Rows are points. Examples show where two turns around zero, p and q, send a point. Where does a point land after both, in the order given? Backwards means that the second turn is done in reverse. Each puzzle has new turns, and all numbers are rounded.

Turn p:
[15 12] -> [ 6 18]
[ 20 -63] -> [ 51 -43]
[-16  18] -> [-23   7]
[-31  21] -> [-37   1]
[12 12] -> [ 4 17]
Turn q:
[ -9 -13] -> [-16  -2]
[48  8] -> [ 38 -31]
[-39   5] -> [-22  32]
Where do these land?
p, then q: [-2 17] -> [ 3 17]
p, then q: [-39 -26] -> [-45 -14]
q, then p: [41  9] -> [42 -3]

Turn p:
[-25 -18 -37] -> [-24 -41  -9]
[ 5 -2 35] -> [ 8 24 25]
[-18  36 -27] -> [-26   5 -41]
[ 38 -16  29] -> [42 12 25]
Turn q:
[ 14 -27  44] -> [  8 -14  51]
[ 19 -15  -3] -> [ 21 -12   4]
[-10  74 -16] -> [-14  66 -36]
[ -5  -7 -15] -> [ -1 -11 -13]
[-18 -25 -11] -> [-13 -29  -7]
Where do these land?
q, then p backwards: [-28  20  56] -> [-46  -3  47]
q, then p backwards: [-16   9   2] -> [-16  10   1]
p, then q: [  4 -39  -4] -> [  9 -22  31]
q, then p: [ 48  -4 -28] -> [ 51 -10 -20]
p, then q: [-33  21   6] -> [-36  10 -14]
p, then q: [ 26  -6 -33] -> [ 31 -26 -12]

Turn p:
[-30 -36   1  41] -> [-24 -41  26  31]
[ 19  15  26 -33] -> [  7  18  -6 -44]
[ 17 -13   2 -21] -> [  8 -10 -19 -20]
[ 28 -28 -11   0] -> [ 23 -30 -17  -2]
[-34  35  -7  52] -> [-11  26  44  49]
[  0  26 -10 -39] -> [ -4  35 -29 -15]
Turn q:
[ 14  -9 -20  34] -> [ 16  -9 -20  33]
[-24 -18  20 -38] -> [-35 -11  26 -27]
[ -5   4 -58  41] -> [ -3  15 -49  50]
[  2 -20  47  -4] -> [  8 -23  44  -9]
[-12  21  -2  10] -> [ 2 25  1  7]
[ 25  23  13 -43] -> [ 13   4  -3 -55]
Where do these land?
p, then q: [-13  19  11  22] -> [15 13 28  1]
q, then p: [-22 -57  12  -7] -> [-42 -42  20  -1]
q, then p: [-27   0 -18  12] -> [-10  11  18  25]
q, then p backwards: [ 76  26  -9 -13] -> [ 73 -10  -8 -34]
q, then p backwards: [-14  12   4 -15] -> [ -9  13  15 -10]

Turn p:
[-19  14 -35   7   7 -29] -> [-32  11  -9  28   6 -26]
[21 11 21 14  2  8] -> [32 -6  9  5 -8 -1]
[  5 -29 -28 -20 -26  -2] -> [-15  15 -34 -30  14   0]
[-10  15   5   3 -10  22] -> [ 8 12  6 11  0 24]
[-15   7   4  10 -21 -12] -> [ -6   8 -14  14 -21   6]
[ 7 -7 28 24 20 18] -> [ 25 -34  14   7   0  13]
[  1 -21  10 -25  26   7] -> [-10 -18  22 -29  11   2]
[21 -4 15 -6 31 23] -> [ 21 -19  29 -14  18   1]
[-11  13 -19  -8 -29 -35] -> [-23  31 -22   7 -21 -18]
Turn q:
[-23   5   6   0  12  37] -> [-11  17  -8  14   4  38]
[-16   9  25 -28  -7  16] -> [-20   1  20  -5  24  25]
[ 32   3 -14  -3   7   6] -> [33 12  5 -7 -4 -5]
[15 10 10 16 -6  8] -> [  6   5  18  13 -14   0]
[-18 -31 -17  11 -34 -41] -> [-26 -34 -20 -27 -25 -31]
[-13 -23   3  -5  20 -16] -> [  0 -24 -23   4  15  -1]
[ 23  27 -14   8   8 -10] -> [ 18  24   7   7  -1 -26]
Where do these land?
q, then p backwards: [  5  14 -12   2 -14  11] -> [  1  13   5 -19 -11  -4]
p, then q: [-8 13  8  8 40 -5] -> [ -8 -36   3  25  -5   2]
p, then q: [-17 -17 -11 -76 -19  -9] -> [-46  29   5 -22  57  16]
q, then p: [-3 -6  4 19 -2 32] -> [ 19  12 -12   9   5  26]
p, then q: [ 13   4  18  11 -14   3] -> [ 15   3  16 -13 -14  -3]
p, then q: [ 17  -7  -6  16  15 -12] -> [ 12 -20 -12  -1  -1 -18]
p, then q: [ -8  -1  -1  20  -6 -20] -> [ -8  -3 -12  -7 -22 -12]
